Rows are points. The ring and each string are closed loops that go straight from each point to the next, and from the last back to the first. Before rounding, they use only three directions, however many columns there are. How many times does the string pass through the ring? Passing back the other way cancels.

Ring (9 x 3):
[[ 0.91  0.57  1.18]
 [ 0.83  1.14 -0.24]
 [ 0.23  1.39 -2.38]
 [-0.40  0.68 -3.70]
 [-1.20 -0.54 -3.15]
 [-1.78 -1.02 -1.38]
 [-1.98 -1.07  1.52]
 [-1.05 -0.80  3.00]
 [ 0.05 -0.38  2.84]]
String (23 x 3):
[[-0.40 -0.19  0.23]
 [ 0.34 -1.33  1.36]
 [-0.89 -1.80  4.23]
 [-1.24 -1.90  3.46]
 [-1.14 -1.89  2.29]
 [-2.82 -1.45  3.62]
 [-3.46 -0.98  3.82]
 [-1.40 -2.00  1.98]
 [-0.19 -1.52  0.38]
 [-0.62 -0.43  0.28]
 [-0.26 -1.62  1.75]
 [-0.74 -1.42  4.03]
 [-0.40 -1.01  4.42]
 [ 0.80 -1.15  2.57]
 [ 0.25 -0.47  0.46]
 [-0.84  0.52  1.19]
 [-0.40  0.97  2.92]
 [-0.99  0.73  1.02]
 [-0.79  0.95  1.79]
 [ 0.53  0.65  2.97]
 [ 1.63 -0.30  2.95]
 [ 1.48 -0.88  2.16]
 [ 0.42 -0.69  0.27]]
Times through: 1
String (25 x 3):
[[-0.97  0.30  3.12]
 [ 1.00 -0.33  4.29]
 [ 2.06 -0.64  1.95]
 [ 0.62 -0.22  0.07]
 [-0.09  0.61  0.46]
 [ 0.86  0.17 -0.55]
 [ 1.86  1.21 -1.40]
 [ 0.91  2.72 -2.02]
 [-1.07  2.01 -0.85]
 [-0.34  0.74 -1.50]
 [ 1.11 -0.41 -3.35]
 [ 0.61 -0.33 -3.35]
 [-0.40  0.00 -1.79]
 [-2.00  0.97 -1.35]
 [-0.37 -0.37 -1.43]
 [-0.41 -1.41 -3.51]
 [-0.78 -2.18 -3.62]
 [-0.53 -2.01 -2.13]
 [-2.52 -1.97 -0.37]
 [-2.71 -1.59  1.20]
 [-0.81 -2.25  0.78]
 [-0.28 -1.61  0.67]
 [-1.37 -1.65  3.80]
 [ 0.13 -1.22  1.03]
 [-0.48 -0.29  1.00]]
Times through: 0
